Rows are points. Each table stands for the endless flat space through its points: a line for two points, a plane for three, and so on. Write the one point that lies in both, or say that there is none.

First (2 x 4)
+0.08 -0.22 +0.02 -0.29

+0.18 -0.17 +0.22 +0.06
Second (3 x 4)
+0.28 -0.21 +0.23 +0.03

+0.16 -0.23 +0.17 -0.03

+0.04 -0.12 +0.05 -0.21
They share: +0.14 -0.19 +0.14 -0.08

First (2 x 8)
-0.26 +0.33 +0.34 -0.05 -0.12 -0.40 +0.13 -0.25

-0.28 +0.29 +0.28 +0.07 +0.02 -0.28 -0.01 -0.17
Second (4 x 8)
-0.15 +0.19 +0.28 +0.16 +0.09 -0.36 -0.03 -0.30

-0.22 +0.23 +0.09 +0.17 +0.39 -0.09 -0.18 +0.01

-0.44 +0.52 +0.39 -0.14 +0.20 -0.13 -0.13 -0.01

-0.34 +0.20 +0.01 +0.28 +0.24 +0.01 -0.19 +0.13
They share: -0.29 +0.27 +0.25 +0.13 +0.09 -0.22 -0.08 -0.13

First (3 x 11)
+0.18 +0.08 +0.44 +0.03 -0.10 -0.08 +0.04 -0.11 -0.23 -0.12 +0.40

+0.20 +0.06 +0.27 +0.02 -0.24 -0.15 -0.04 -0.17 +0.03 -0.04 +0.41

+0.27 +0.04 +0.45 +0.16 -0.18 +0.03 +0.08 -0.18 -0.06 -0.21 +0.52
Second (4 x 11)
+0.15 +0.22 +0.19 +0.07 -0.18 -0.36 -0.07 +0.01 -0.12 +0.06 +0.31

+0.29 +0.28 +0.26 +0.15 -0.16 -0.36 -0.08 +0.12 -0.09 +0.13 +0.37

+0.07 +0.07 +0.24 +0.10 -0.41 -0.49 -0.27 -0.15 +0.14 +0.07 +0.12

-0.11 +0.18 +0.01 -0.25 +0.04 -0.16 +0.17 -0.13 -0.49 -0.12 +0.37
They share: +0.11 +0.10 +0.26 -0.11 -0.16 -0.26 -0.08 -0.10 -0.14 +0.05 +0.29

First (5 x 14)
+0.05 +0.16 -0.22 +0.02 +0.21 +0.22 -0.17 +0.37 -0.17 +0.07 -0.07 -0.28
 +0.21 -0.23

+0.42 +0.24 -0.35 +0.18 +0.07 +0.27 +0.02 +0.06 +0.36 -0.06 +0.50 -0.15
 +0.41 -0.10

-0.12 +0.11 -0.16 +0.11 +0.47 +0.39 -0.48 +0.26 -0.16 +0.21 +0.11 -0.25
 +0.17 -0.08

-0.02 +0.12 -0.39 -0.16 +0.21 +0.26 -0.04 +0.12 -0.21 -0.29 +0.08 -0.46
 -0.09 -0.19

-0.10 +0.22 -0.51 +0.02 +0.51 +0.64 -0.34 +0.12 -0.09 -0.25 +0.24 -0.54
 -0.09 +0.15
Second (5 x 14)
+0.22 +0.22 -0.05 +0.00 +0.08 +0.38 -0.22 -0.13 -0.25 -0.07 +0.05 -0.14
 +0.21 -0.40

+0.26 +0.47 -0.40 -0.11 +0.17 +0.39 +0.15 -0.08 -0.37 -0.10 +0.04 -0.32
 -0.14 -0.44

+0.29 +0.20 -0.34 +0.10 +0.05 +0.48 +0.12 +0.04 -0.43 -0.16 +0.19 -0.56
 -0.29 -0.23

+0.04 -0.43 +0.05 +0.30 -0.03 +0.19 -0.31 +0.23 -0.13 +0.07 +0.28 -0.47
 +0.12 +0.16

+0.08 +0.08 -0.03 +0.00 +0.16 +0.24 -0.28 -0.03 -0.09 -0.01 +0.11 -0.16
 +0.27 -0.30
They share: no point

First (2 x 18)
-0.08 +0.06 +0.29 -0.09 +0.07 -0.02 -0.12 -0.39 -0.04 +0.11 +0.11 -0.06
 +0.01 -0.12 +0.15 -0.01 +0.28 -0.09

-0.13 +0.10 +0.29 -0.05 +0.04 -0.03 -0.10 -0.33 -0.02 +0.06 +0.12 +0.00
 +0.05 -0.11 +0.12 +0.04 +0.25 -0.06
Second (3 x 18)
-0.23 +0.21 +0.45 -0.14 -0.08 +0.11 -0.11 -0.11 +0.01 -0.04 -0.02 +0.17
 +0.12 -0.05 +0.09 +0.16 +0.25 +0.04

-0.17 -0.03 +0.18 +0.13 -0.05 -0.16 -0.02 -0.38 -0.05 -0.01 +0.37 +0.08
 -0.03 -0.29 +0.15 +0.10 +0.19 -0.05

-0.17 -0.05 +0.23 +0.14 -0.08 -0.17 -0.07 -0.37 -0.01 +0.02 +0.36 +0.15
 -0.10 -0.35 +0.09 +0.08 +0.17 +0.02
They share: no point
